Rows are points. Each copy is the shape, with its points in the same order, turned, moved and blurred by noise. Some copies are also mirrored. Which?
In the rows, 128 means zero.

Shape, 7 rows:
115, 147, 149
180, 125, 108
156, 127, 168
127, 123, 91
100, 177, 140
113, 137, 158
184, 94, 94
Copy 1, 7 rows:
105, 144, 140
169, 157, 93
153, 152, 148
123, 108, 76
66, 151, 134
111, 139, 150
185, 133, 77
Copy 1 is: only turned
Copy 2 (7 x 3):
121, 102, 111
189, 133, 135
156, 79, 133
137, 158, 136
105, 113, 82
114, 92, 123
194, 147, 166
Copy 2 is: mirrored
Copy 3:
96, 140, 130
165, 141, 171
106, 117, 171
159, 149, 115
84, 171, 116
93, 127, 128
191, 119, 167
Copy 3 is: only turned

Shape:
110, 117, 105, 118
176, 59, 97, 156
165, 128, 164, 155
154, 138, 159, 144
115, 102, 122, 153
141, 100, 174, 151
85, 122, 77, 148
Copy 1, 7 rows:
135, 126, 129, 152
203, 68, 153, 124
155, 119, 123, 65
146, 129, 116, 77
137, 113, 158, 121
131, 92, 132, 73
134, 143, 171, 166
Copy 1 is: only turned
Copy 2:
120, 108, 97, 104
158, 82, 73, 186
147, 149, 142, 161
140, 153, 141, 146
106, 102, 107, 142
141, 115, 155, 157
78, 110, 73, 108
Copy 2 is: only turned

Shape (13 x 8):
74, 134, 137, 131, 95, 152, 76, 92
96, 171, 113, 103, 138, 167, 169, 118
132, 131, 183, 150, 78, 146, 89, 108
88, 104, 124, 100, 117, 154, 144, 98
147, 122, 139, 192, 162, 137, 128, 152
160, 109, 134, 152, 136, 97, 124, 150
132, 101, 140, 193, 76, 136, 106, 155
115, 127, 159, 163, 87, 112, 59, 113
93, 133, 113, 123, 128, 150, 157, 58
136, 140, 73, 81, 166, 172, 149, 142
87, 155, 99, 119, 122, 142, 142, 115
132, 116, 167, 153, 131, 77, 128, 158
102, 107, 114, 89, 173, 173, 128, 176
Copy 1:
108, 95, 166, 184, 125, 157, 124, 132
96, 136, 104, 89, 95, 170, 131, 132
127, 120, 168, 168, 162, 148, 169, 170
79, 116, 142, 108, 139, 131, 117, 117
191, 143, 104, 122, 161, 152, 145, 103
176, 135, 110, 131, 158, 93, 137, 139
182, 102, 141, 133, 186, 144, 117, 168
144, 109, 157, 201, 152, 134, 145, 156
63, 100, 114, 108, 136, 150, 141, 99
134, 133, 132, 65, 66, 129, 117, 95
106, 96, 103, 116, 101, 150, 116, 125
159, 167, 95, 149, 161, 104, 126, 154
137, 175, 147, 91, 95, 148, 84, 104
Copy 1 is: only turned
Copy 2, 13 rows:
114, 142, 141, 50, 134, 151, 137, 170
166, 112, 133, 117, 176, 178, 155, 107
85, 160, 134, 83, 82, 155, 146, 133
101, 106, 129, 94, 178, 154, 145, 126
115, 174, 129, 188, 118, 152, 122, 158
107, 146, 109, 173, 109, 102, 136, 136
78, 163, 81, 128, 90, 156, 160, 181
91, 171, 125, 81, 83, 117, 137, 173
116, 147, 123, 89, 201, 158, 126, 110
166, 62, 117, 148, 172, 155, 115, 125
153, 127, 120, 107, 173, 147, 147, 143
95, 163, 135, 169, 110, 96, 178, 144
134, 61, 159, 159, 157, 163, 142, 170
Copy 2 is: only turned
